Every row gives one point. The window is the flat piece filled in between its corners: a triangle in 3 columns, a solid with four corners in 4, and so on. A path goes straight from each point to the next, and from the last back to the first. List the points from which the path goes on through the window.

Window (3 x 3):
[[-25  21  18]
 [  6  -4  13]
 [ 13 -38 -15]]
Path:
(1): [-33  15  28]
(2): [-15  50  20]
(3): [  9   0 -14]
(4): [  7 -27  13]
(5): [  4 -11  28]
(6): [-17  18 -14]
(7): [-23  20  -1]
(8): [-20  11  41]
(9): [  2 -25   4]
(10): [ -6  -9 -17]
(11): [ 17 -15 -10]
(12): [  1 -45  -3]
(13): [-18  17  60]
(14): [-16  19  -8]
(15): [25 17 -4]
(16): [-18 -20  15]
Through the window after points: 3, 5, 7, 11, 15

Window, 6 rows:
[[  0  26  11 -15  -6 -11]
 [  7 -14  10  35 -36  44]
 [-39   6 -22 -31 -21  -4]
 [ 13  -5  12  -5  -1  44]
 [-12  -8  34 -58  16 -33]
 [-44 -23 -48  19   1  10]]
Path:
(1): [-10  37  24  44  -4  60]
(2): [  4 -33 -26 -12 -28  15]
(3): [  3   5  -3 -24 -10 -20]
(4): [-34 -10  37 -20  19  10]
(5): [-22   9  18  48 -20  20]
(6): [ 21  -8  -2 -29 -22  17]
(7): [ 18 -10 -18 -11 -23  21]
(8): [-13   4  35  15   0  36]
(9): [-37   4   3   7   1  13]
(10): [-12 -32 -25 -41   3 -26]
(11): [ -2 -13  -6  -5 -37   8]
(12): [-36  15   0   4   6  37]
Through the window after points: 3, 5, 7, 9, 11

Window:
[[ 10  15  -5  25 -56 -22   3  -5]
 [-32 -16   5  20  59  17  35   7]
 [ 17  -4 -31 -28 -44 -21  19 -21]
 [ -2  35  10 -25  14  13  16 -17]
 [-32   9 -29  28  49  17  -2  27]
 [-20   9 -11  17  58  44  13 -36]
 [ 26  -8  -2  -8 -31 -36 -21 -14]
 [ 43 -24 -26  49   5  -3  12  56]]
Path:
(1): [  0 -19  -6  36   4  49  -7   1]
(2): [ -8  -3  -3  -9 -29  40   3   8]
(3): [ 12  20  -3  24  54 -37  28  -6]
(4): [-19   3 -12  16  15 -45  23 -23]
(5): [ 36 -10  -2   7 -24  42   8  23]
(6): [ -2   0 -13  -2 -13  11  -5   9]
(7): [ 42  10 -35  40   7 -44  13  -2]
(8): [ 60  42   1  24  14 -35  15 -14]
(9): [-16  -6 -11  16   7  17   2   7]
(10): [-34 -24   3  -4 -17  15 -46   8]
(11): [  7  -1 -21  28  27  -3  26   7]
(12): [ 13   8 -22  17  34  -9  24   7]
Through the window after points: 2, 12

Window (11 x 11):
[[ -8   1   9  30  11   1  -4  29  -8 -16  24]
 [ -1 -16  -8  17 -40  15   4   7  12   1  -3]
 [-19 -27   0 -12  -7 -20  -2   6  14 -17 -26]
 [ 18  -8  20 -36 -44   1  -4  18 -21 -22  -6]
 [ 27 -53 -46  33   9 -29 -35   8 -24   7  11]
 [ 16  -8 -38  -8   5   1 -48  18   4 -16  12]
 [-13  41  42 -19  17   1  32 -60   1 -18  -2]
 [-11  54 -30   5  26  22  49  18   0  17  44]
 [ 12 -20   1 -12   4   4 -13  10  10  19  11]
 [ 14  12 -19  -3 -12 -10  13  19  18  -2  49]
 [ -8 -13 -29 -19  -4   8 -18  13 -14  -6  51]]
Path:
(1): [-28  27  -1  20 -45 -12   2  15 -23  21  -7]
(2): [-41  -1 -32 -10 -29 -21 -33  -3  -3   5  18]
(3): [ 23   4  15  -3  10  21  27  -3   2 -14  20]
(4): [17 -8 -9  5 -3 30 23 17  0 -4 28]
(5): [-25  18 -19  12 -25 -10  -3   2  11  11  -4]
(6): [  3   3 -10 -14 -27 -14 -18  -4   6  22  27]
(7): [ 16  -6 -26  22  46  32  21  32 -22 -40  30]
(8): [ 15 -17 -11 -10  -9  10  -5  10   5 -13  14]
Through the window after points: 2, 4, 8

Window (14 x 14):
[[ 13 -37  -3  -7 -32  -7 -17  -8 -15 -15   3  23   8 -14]
 [-26   6   8 -23 -46 -30  -8 -55  -4   9 -32   7  34   2]
 [-18  17  22  13 -31  10  -9   1  16  12 -24  40  22  23]
 [ 29   0  -3  -8 -27 -10  46  -5  24  10   9 -43 -20   8]
 [ 41  18  13  29  23  -4   2  10  -2  42 -37   2  10  15]
 [-25 -27 -21  22 -11   4  30  -9  29   1 -26  51  23 -13]
 [ 56 -11 -13 -31 -12  30   2 -60  -1  15  -7  -5  -2 -22]
 [  5   8 -38  18  -9  25  -9 -17 -25 -25  -6  26   7 -15]
 [  3   4  40 -15  -2   0 -28  11 -23 -13 -45   9  23 -13]
 [ 40  35  -2   3   9 -23  -7 -15  24  -1 -18   7 -36  20]
 [-35   3  -8 -22 -49  -4 -31  39  28  20 -20  14   4  -5]
 [  0 -20 -33 -16  -1  12  29   1  -9  -8  54  16 -31 -16]
 [ -4 -15  11  18  -2  13  -4   5   8   7  25 -27  21 -36]
 [ -7   7   9 -11   0   0 -28  -9   0  -3 -23 -19  -4  59]]
Path:
(1): [  2   3  23 -31 -16 -16  10   2  18  -1  11   5  39  -4]
(2): [ 40   7   6 -25  -2  -5   1 -14   1  -4  -6  15  22  16]
(3): [-23 -11 -27  24 -25  12   0 -25  -2  15 -10  -3 -31 -32]
(4): [-28 -12  50  34  -1  -9  21   8 -14   7 -37 -36 -22 -10]
(5): [ 12   1  -5 -16 -22   0  -7  -9  13   6  -3  17  15   7]
(6): [ 23  17 -11  -8  -1  -2   1  -2  46  -9  13  -1   9   5]
(7): [-14  -7   0  -5 -28   7  -2  -4 -12  17 -25  12  -1  -5]
(8): [-12 -35   1   1  -9   7  11 -31 -16  13 -21   0  -9 -13]
(9): [  5  14  -3 -13 -28  -3  -6   6  19  -5  -1   8   8   6]
(10): [  2   1  -4 -12 -17  -6  -5   5  18   7   1   1  14  12]
(11): [ -6  -3   5  -6 -22  20 -12 -13 -27   4 -45  14 -37 -36]
(12): [ 20 -23  21  28 -33 -10   2  -1   9  20 -29  22 -40  15]
(13): [  2  19 -29 -15   8   6   7 -18  10 -14   2   2  21  -7]
(14): [ -2 -17 -12   8 -30  -9   2   5  35 -13  14  29  43  -2]
(15): [ -7   7  -5  -1  -6   1   1  -7   7  16 -38  16 -19  -2]
(16): [  8 -11 -22  16 -22  11  -5 -29  -4  12 -30  16 -13 -14]
Through the window after points: 2, 10, 12, 14

Window, 14 rows:
[[-36 -25  10  -7  16 -15 -13  30  -3  -9  15  -5  22   0]
 [ 26  -4  -5  -7   2 -38 -18  25 -17  16  -4  11 -32   7]
 [ -5  -3   7  11   8  -6  28  18   4 -58 -24  -5 -14   2]
 [ 35  19  29   5 -22 -23  -5  -3  13  17  12 -19   2 -25]
 [-12  -8 -45   6 -19  11 -20  39  16  23   3  27 -17  16]
 [-10   3 -14  60   8 -22   7  -4  -3  20  16  -1  31   8]
 [-10   2 -11 -38 -27 -28   3   1  -1   8  11  13  -5   2]
 [ 25 -23 -10 -38  13 -17 -26  -3  -9  32  -4  10   1  31]
 [ 12   5  -4 -11  -9 -21 -35  -4  25  -8  -7 -26  47 -36]
 [  6  -9 -27  -7  -8  -6 -31   8  -1   1  14 -38  12   4]
 [  2  23 -25 -11  -4  17 -15 -19 -12 -31  15   9   6 -13]
 [-23   8 -40  -3  21   2 -14  10  -9  35  18 -14 -20   1]
 [-46  16  11 -12  -3   6  -3  -3 -39 -16  -7 -21  -6 -18]
 [ 11 -25  -8  32 -20 -19  17 -16  15  -4   7  -1 -28 -19]]
Path:
(1): [-19  -1 -13 -23  -9 -13 -32   0  21  -3  -3 -13  -2   7]
(2): [ 24  -6 -10   6  -6 -13  28  14 -36   1  20   8   4  -7]
(3): [  0   9 -13  -7  -1  -7   1  15  -8  14  10   2   7 -14]
(4): [-17 -10   8 -16  -3 -33 -46 -10   4 -28  -8 -23 -17  32]
(5): [  1   0  -1  -6  -3  -8 -24 -13   3   3   9   3  -7  17]
(6): [  8 -10 -15 -10   5 -13   4  25  -8   4  -3  -2   6 -11]
(7): [ 23 -24 -11 -27   4 -15   6  20 -14  -2  -2 -16   5 -25]
(8): [-38  28 -14  29  -3  -2 -29  -9  19  12  13  -2  -5  13]
Through the window after points: 1, 5, 7

Window (14 x 14):
[[ 16 -11  -9   9  10  -3  28  -6 -16  29 -19 -13  17 -22]
 [-11   5   4 -39  43 -18  11 -10  -6  -6 -25  23   0  10]
 [ 16 -12 -17  24  11 -22 -23  -8 -13  18  52   9 -39  22]
 [ 12 -26   7  17  -9 -15  33  33 -27 -23 -27  -2  10  -3]
 [-30  15 -10  -5  15   7  13  14 -20  -2 -12  40  31 -21]
 [-33 -27  24 -37   5  14  -4  12  13  11 -28  29   7 -25]
 [ 14   6  25  58  32 -29 -38 -16  12  14  24   2 -21  23]
 [  7 -10  17  51  29   7 -16 -45 -32  -2  36  -4 -41  25]
 [-46  14   8 -25 -15  -6  12   8 -12  20 -55  14   1   6]
 [ 49  25   6  39  20  13 -16  -7 -10  -2  27  -1 -50  10]
 [ 24  -4  -9  41  -9  -4  -5 -38  18 -15  22   1 -15  21]
 [-18  -8   4  -7   3  18   9  26   4   2   0 -28  29  19]
 [  4   6  21 -11 -24 -20  20   6 -26 -14   4 -25  25 -27]
 [-41   6  23 -21  17  -2  49  12  15  19  -5  32  -4  -4]]
Path:
(1): [ -5  -3   5  19  15  -6   2  -2  12   6  -1 -13 -17 -10]
(2): [  5  -7  13   3   4  -5   4  -5 -18   9   5   9  -6  16]
(3): [ 21   7  10  10  -1   1  11  -4 -26  11   9   5 -11   6]
(4): [-27  -4  -7  16  22 -18   4   5  13 -19  -3 -14  16  -6]
(5): [-16  20 -12  22  11   8   2 -11  -2   8 -10 -23 -23  -1]
(6): [ 32 -38  34 -18   7 -27  -9   9 -26  -6  12  48  29   8]
(7): [ 42  -5  20  19   1   2 -18  10 -37  34  12   1  -4  21]
(8): [-33  14  -7  -3  21   3  20 -16  35 -42  -2   7 -26 -26]
(9): [ -6  19  -1  41  13 -32 -10  -5  11   3   5 -27 -12 -12]
(10): [  6  -9  24  13  22  -2  -6  -5  -3  15  16  28 -14  24]
(11): [  7  -2  38 -23 -16  36 -11  -9 -60   4  -5  37  -9  34]
(12): [-15  -5  -9   6  15 -12  15   6  10   4  -4  -4   4 -15]
(13): [-14 -11 -15  47  12 -23 -10   5  13   1  15 -23 -28  -5]
(14): [  7  -1  21 -19  14   0   5 -12 -10  11  -6  24  -1  13]
(15): [-15 -11  32 -11 -13  12  15  12 -24  -4   1  37  28  47]
(16): [  9   9  -8  23  33 -26 -12 -20  13  16 -10 -28 -48 -25]
Through the window after points: 7, 9

Window:
[[-25 -14 -17 -10 -37  18 -20   9   1 -24  15 -32   9   8]
 [-41 -22 -19  18 -14   4  -3  -3 -17 -16  -2 -51  40   7]
 [-26 -15  11  -8 -30  30   4  -7   8 -11  -5 -60  25   7]
 [  9  19  14   9   4   5 -12  34  -6  32 -15   1 -17  18]
 [-23  -7  -9 -22   8  -3  20  11  -1  18   6 -15 -29  51]
 [-24  25   0 -37  13  -3  18  20 -23  19  12  -1   4  25]
 [-32  15   8 -12  -6 -19   8  -5   1   3 -15   7  -2  24]
 [ -6 -22 -16  -6 -14  32   0   2  -4 -29 -25 -26  27  19]
 [ 20   1  -3  -7  -1 -23   6  17  19  23  -8  -2  17  15]
 [-35  -9  15 -15  17   1  25  23  -3  16  16  18 -11  12]
 [ 16   8  -8   0 -18  -9  23   5 -15  35 -15  10  -8   0]
 [ 27  21  -9  14  12  -1  10 -23  10  14   5   6   3  17]
 [ 15   1  11 -11  14 -24   1   3 -17   7  -8  -8 -12  -4]
 [-13  -2  -6  14 -30  12  18  17   1 -41  -2 -49  19  12]]
Path:
(1): [  9  -3  26  -8 -40 -14  23  17 -30  12  13  -5   0  26]
(2): [-16 -20  33 -11 -25  -8  15   0 -22 -16  -8 -33  34  33]
(3): [ -5  11 -44   6   2  14  -4  12  22  22   0   1 -31  -6]
(4): [-51  10 -19 -18  10  17  27  16   4   1  14 -17   6  -5]
(5): [ 11 -19  26  -2 -10 -15  -7  11 -13  12  -1  10  -6  36]
(6): [-28 -15  18   0 -17   0   5   3 -19  -9  26 -12  28  42]
(7): [ -3   8 -24 -14  -6   6   7  14   8  11 -18 -21 -24   3]
(8): [ -9   7 -25 -14  21  -6   1  20  22  -4 -12 -20  -4  10]
(9): [-13   6  20  -1 -24   6   4   5 -24  16  -3   2   4  23]
(10): [ -9 -10  12  -8 -15  -9  24  -4 -23   6   5  -9   5  28]
(11): [  5  17 -30   5 -10  14  -4  26  16   4 -21 -19  -1 -14]
(12): [-37   3 -23 -16  43  15  -7   3  21  14 -10  -2  -4   5]
Through the window after points: 4, 6, 8, 10

Window:
[[-12 -20  -4   0 -11  -5  34  13  -5 -30   5   0  40 -34]
 [ 12  -5  27  12   9 -18  23  14   4  -4 -19  29 -18  -7]
 [  8 -14  19 -16   3   1  20 -25  31   1 -18   5  22 -24]
 [ 30   0  15 -29   8  -8 -21   8 -18  43 -20 -13 -20  -8]
 [  2  22  10  26   2  11  -3  -6 -10 -11 -39  -4  12  -3]
 [  9  -2  22 -35   6  -6 -21 -16 -27  14  22  -9  -5   1]
 [-28  19   1  -3  -3 -13  -8  -8 -20  24 -38 -14 -12   6]
 [ 30  10  60 -14 -10   3  16   0   0  16  10  -5  11 -26]
 [-14  -2  10 -28   2  25  -2   8   2   8   2  34  -1   2]
 [ -4  16 -17  16 -10   2  -7 -11 -15  10 -23  -7 -45 -10]
 [  4 -12 -28  -8 -24   4  -2  -8 -24  29 -14  13 -25  28]
 [ -3  -6  -2   6 -28 -10 -21  11  -3   2   0  -5   8  -1]
 [ 12  -6  27  -4   0  -5  19  34  -5 -17  27 -31  -7   2]
 [ -5  42  -3 -17  19 -18   0   1   6  16 -13  10  20  -3]]
Path:
(1): [ 40   9  24 -22 -31 -14  -3   8  -9 -14  -8  10  -9  -7]
(2): [-11  -2  13  -1   1   5   1   2   0  17   0  -5   8  -7]
(3): [  9 -26  -3  11  12   7   6  -8  -6  19  10   3  -2 -10]
(4): [ -4  29  33 -42 -28 -15   6  23  -1  -5 -19   8 -10   3]
(5): [-11  27  15 -33  -3 -13  -4  -8 -15  -6 -14  22  -5  -2]
(6): [ 13  -5  18   5  -1   2   2   3  -6  16  -5 -10  -7  -9]
(7): [-6 17  7 34 19  2 16 -6 -1 21  4  7  8 -8]
(8): [  5   3   3 -46 -14  -6 -11   4  -3   1 -21   8  -2   2]
Through the window after points: 1, 5, 7

Window, 14 rows:
[[ 27  12  21  28  19 -54   6  28   6  -1   6   7  18  21]
 [ 32   9 -29  12  -5 -51  33  28  -4  14  24 -12  18  25]
 [-43 -12 -33  -2  10 -12 -19 -15 -36   1  26  16  -9 -27]
 [ 42  -3  -6   0  16 -55  20 -24  -4  18  23  16   3  26]
 [  8  -4 -38  10   1  25 -27 -30 -46 -10  48  16  -3 -18]
 [-21 -11   1  11 -33 -13   4  -1  20 -13 -15 -26   8  14]
 [-34  -9  -8  34  -6   0  13  11  18   8 -16   6  -8  45]
 [  7  29 -22  -8  14   9 -21 -25 -11  35  59   7  -5 -18]
 [  5  22 -34  -3   8  12  -2 -21 -50  -3  13   8 -31 -43]
 [  7   4 -10  18 -30 -26   1  -5 -30  15  30  28 -17 -15]
 [-46  23 -15  12 -30  -8   8   4  29 -45   0  -4 -11  40]
 [-40 -11   9   9 -13  10  36   9  15 -24  13   4  -1  14]
 [-14  16  -9  -9 -21  -4  14   3  12   0  -7  22  36  36]
 [-18 -23 -24 -13  -9  11 -18  12   7  -8   9  26 -25  -4]]
Path:
(1): [-10   3  14   1 -12 -16   1  -2 -24  -8   9  -4  -3  35]
(2): [-11  -4 -31  11 -11 -13  20   5  23  -4   4  22   9   2]
(3): [ -1  -6 -34  37  20 -16  -6  -7  48   5  -3  23   4  -1]
(4): [-18  13   7 -23 -28  -9  17  11 -38  -9  22  -3 -16  15]
(5): [ -3   6  -4  -3  -6  -8   0  -9 -16   2  27   4   5  21]
(6): [  2   3 -35  23 -12 -19 -11   4  17  14  -3  14 -18 -37]
(7): [ 20 -22 -30  38   6  -4  -4 -48  17 -32  16 -13 -21 -47]
(8): [-32  32  -9 -32 -11  -4   9  31 -60  29  18  34  -1  28]
Through the window after points: 7
